Every row gives one point. Two turns around zero, p and q, are shown by what they do to some points. Where does a point land after both, in the order given? Backwards means that the second turn is done in reverse. Each puzzle has new turns, and all numbers are rounded.

Turn p:
[ 29 -37  32] -> [ 15 -41  36]
[-16  -1 -32] -> [-23   3 -27]
[41 46 18] -> [62 17 -4]
[-31  26   2] -> [-11  39  -1]
[-23 -34 -20] -> [-42 -18  -4]
Turn q:
[-10   5  -5] -> [-10   7  -3]
[ -3 -10 -20] -> [ -2  -2 -22]
[ 20  71 -26] -> [20 76  4]
[-28 -50  37] -> [-29 -60  13]
[ 20 -17  14] -> [ 20 -21   7]
Where do these land?
q, then p: [  8   1 -28] -> [  6   0 -29]
p, then q backwards: [-18  62 -14] -> [ 11  42 -50]
q, then p: [ 49 -30  26] -> [ 25 -55  18]
p, then q: [-14  12   1] -> [-5 17  6]
q, then p: [-25 -44  15] -> [-45 -24  15]

Turn p:
[ 41  23 -21 -11  13 -11] -> [  7  30 -32   7   0 -32]
[-41 -10  10  34  17   6] -> [-15 -21  15  28   1  41]
[ 25 -32   2  38 -37  46] -> [ 65 -23  10  -4 -36  19]
[-32  15 -37 -41  36 -31] -> [-68  13 -37 -11  16  -2]
[  8  -4  17  -6  32 -27] -> [-10  -6  -8  19  37 -16]
[  3 -44  19  16 -46  16] -> [ 37 -44  29 -20 -20   4]
[-23  37   4 -54  51  -5] -> [-47  45 -17 -13  52  10]
[ 19  13   6  25 -66   6] -> [ 31   4  40  -5 -50 -22]
Turn q:
[-40  14  12 -33  37 -34] -> [-14  10   2 -39  56 -24]
[ 48  -2 -17  53  12   2] -> [ 37  12  28  54 -15  10]
[-14  20   8 -47  14  21] -> [  6   8 -26 -49  14  13]
[ 21 -23 -46   2 -31  13] -> [  7  -7 -40  40 -30  -5]
[-46 -21  47 -30  33  -1] -> [-17 -40  11 -50  48   5]
[ 39  -8  46  21  -4 -39] -> [ 18 -14  60  -2 -22 -33]
[-32  16 -16 -11 -18  14] -> [-31  15 -27  -8   0  13]
[ 23   4 -34  44 -43  24] -> [ -7  16  -8  53 -49  21]
Where do these land?
q, then p: [ -2 -11 -25 -10 -24  34] -> [  4  -5 -17 -13 -43  16]
q, then p backwards: [-10 -15  82 -11 -13  69] -> [-67 -60 -10  -8 -42  45]
p, then q: [-18  26 -12  29 -15  37] -> [-12  10   1 -11 -46  33]
q, then p backwards: [ 16 -59  -4  28  -7 -25] -> [  9 -25  18  47  -4 -45]
p, then q backwards: [ 28  29 -15   1 -21 -69] -> [  6  -6 -18  -2 -42 -70]
p, then q backwards: [ 20  12 -32  -8  59 -25] -> [-30  -5 -67 -16  -7  -7]
q, then p backwards: [-34  -3  22 -21  10  -5] -> [-17 -17   8 -38   3  -9]
p, then q: [  1  21 -15  -8  12 -15] -> [-20  23  -2   5  12  -3]

Turn p:
[ 12  14  17 -20 -15 -15 -26 -23  13 -22  18] -> [  2  13  19 -23 -23 -15 -20 -14  29  19   8]
[  0  -9  -2  13 -23 -23 -10   1  -3 -16 -17] -> [  0 -15  16  12 -11 -26 -14  -4  -4 -13  14]
[ -2   1   7  21  10 -26 -22 -21  -1  -2   2] -> [  9   1   6  17  13  -9 -28 -20  13  10  11]
[ -8 -17   6  27  22 -14  12  25  24 -20   7] -> [-14   2  28  38  16   6   5  17  17 -12  -7]
[ 18 -27  15  -7   8  -8 -10 -24   1  39  -1] -> [ 38 -25 -15  -6  18  -2   9 -16  22  15  -1]
[-37   0  12 -17   4  30   8 -25  -5  -7   6] -> [-24  -1  -6  -5 -16  28  13 -33  -9  19 -12]
[ 10 -13 -16 -14  18 -14  17  -6 -28 -14   6] -> [ -9   9   0 -11  22   0  19 -13   2 -16  31]
[-11  -8 -29 -13  22  27   0   4   1 -12 -26] -> [-28  -6 -17 -12  10  12   3  -9  -6 -34 -21]
[ -7  27 -13 -29 -25   0   7   4  -6 -12 -25] -> [-19   9  -3 -26 -20 -29   3  -2 -28  -6  -7]
[  9  23   5  14  23  18  19 -14  -2  15   5] -> [ 19  32 -16   7  10  20   5  -6  -8   5 -13]
[  0 -26  19   5  -3  28  12  29  -6  -9  16] -> [  0 -16  23   2  -9  38  21  21  -4  -6   2]
[ 15  30 -33  14 -13 -19  -4  -1  12  26  -3] -> [ 13  18 -36   9   0 -33 -19  22  -1   0   2]
[-19  26   2 -10  -3  17 -16  26   6  10  -8] -> [-16  -3  -3 -14  -3   3 -17  21 -21  14 -27]
[ 20 -20  10  17 -24   0  12  24  -6  25  21] -> [ 31 -17   2  12  -7   8  18  36  -1   7  19]
Turn q:
[-11   0   3  -9  -6 -10  17  -6   2 -15 -16] -> [-11  -8   7 -11   6  -4  12   0   8   4 -23]
[-13 -11   4  -2 -23 -10  14  -8   5  -9 -17] -> [ -8 -13   3 -15  -3   4  11  12   2  15 -24]
[  3  -5  10   9 -23  -9 -18  14  16 -15  17] -> [ 12 -25  16   2 -21  13 -16  13   4  -6   2]
[ 15 -11  -2   0 -15   6  13  43  -2  16 -10] -> [ 35  -1  11 -17  17 -10   3  23 -18   7   9]
[ -7  14 -18  31 -23   3  15  30 -12 -12  -7] -> [ 15   4   9   4 -10 -22  17  43  -7 -17 -12]
[-10 -13  -6  -5 -16   3  -4  -6   7  -6 -11] -> [ -9  -6  -6 -17  -2  14   1  11   0   2  -9]
[ -8 -13  -9  -9 -12   0  -2 -14  -2  19  28] -> [ -6  -3 -14 -14 -26  -1  -1  -7  -3  15  22]
[ 15 -14  -9  -5  25  13   4 -18  11 -15  -6] -> [  7   9 -18  -3   9  20   7 -26   6 -15 -12]
[ -8  -5  -3  -1  97 -15  16 -12  -1   3   2] -> [ -3   0 -35  37  45 -14  30 -54  32 -12  16]
[-15   4  -3 -10  44   0 -47  -4 -14  15  16] -> [-29  -3 -20  24  17   4 -18 -17   2 -17  46]
[  4   3   0  23 -14  -7 -14 -12   0  36  -1] -> [  1   9 -18  17 -12  -2 -20  18  -7  28   6]
[ 45   5   1 -12 -20 -11  20 -13 -13 -17 -11] -> [ 15   3  11 -13  -6 -13 -12 -22 -27   1 -43]
[-7 36 -5 -2  7 11 -7 19 12 12  6] -> [  1  23  14   4   5 -14 -14  12  21 -10  20]
[ -4  10  36  -8 -20  28  -6 -13  -9 -12  10] -> [-19  13  39   2 -18  25   2  -6 -13   5   2]
Where do these land?
p, then q: [-19  21 -24 -15 -10  -9   0 -22   1 -18   0] -> [-35  -7  -8  -6 -21 -18  -8  10  16   4  -1]
p, then q: [ -9  -4   1   9  13  16 -34  18   6   0 -30] -> [-15 -15  -9   3  30  32  -2   8 -16 -16  -2]
p, then q: [ -9  10 -24  27   4 -14  12   0  -4 -17 -13] -> [-14 -10  -1  31 -16 -10   6  11   5 -22  -7]
p, then q: [ 11 -13 -27 -17  -5 -32  -2 -16  -6 -18  13] -> [ -3 -23  -1  -6 -27  -9  -4 -19  36  -1   8]
q, then p: [  9  -2  -1  -8 -30   2   3   0 -26  -4  25] -> [  6 -14  11 -15 -16  -9   7  -7 -17  15  30]
q, then p: [-23  -3  13  19  36  22 -12  28  10  43   0] -> [  3  35 -12  22  18  35  -1  40  22  15   2]
q, then p backwards: [ 34  -8   4 -10 -25  12   1 -28   7  14  18] -> [ -3  31  21  -1 -17  25 -14 -28 -12  -2   3]
q, then p: [-20 -20  30  20   2  18   1  30  27  30 -10] -> [ 24   9  -7   3  15  36  18  45  10   8 -18]
q, then p: [ 8 -5 12 11 20 30 -2 10 10  1  5] -> [14 30  1  0 -9 25 -2  5  4 -5 -4]
p, then q backwards: [ 15 -21   7 -32 -17   4  21 -33 -17 -17  18] -> [-16 -18  -2 -21   9  21  30  -4   7  -2  44]
p, then q: [ 12  15   1 -17 -10 -19   8   0   6 -23  20] -> [ -4  -5  27  -2 -10 -18 -13  -2  22  15   6]
q, then p: [ -1  19 -11  -6   9 -14  16  18  -7   6 -27] -> [ -6   9  13   4  37 -20  -2  -1   4   0  -6]
q, then p: [ -9  12  21  17  15 -15 -12  -4  -9   3 -18] -> [  1  -7   0  34  18  11 -14   0  -7  -1  -8]
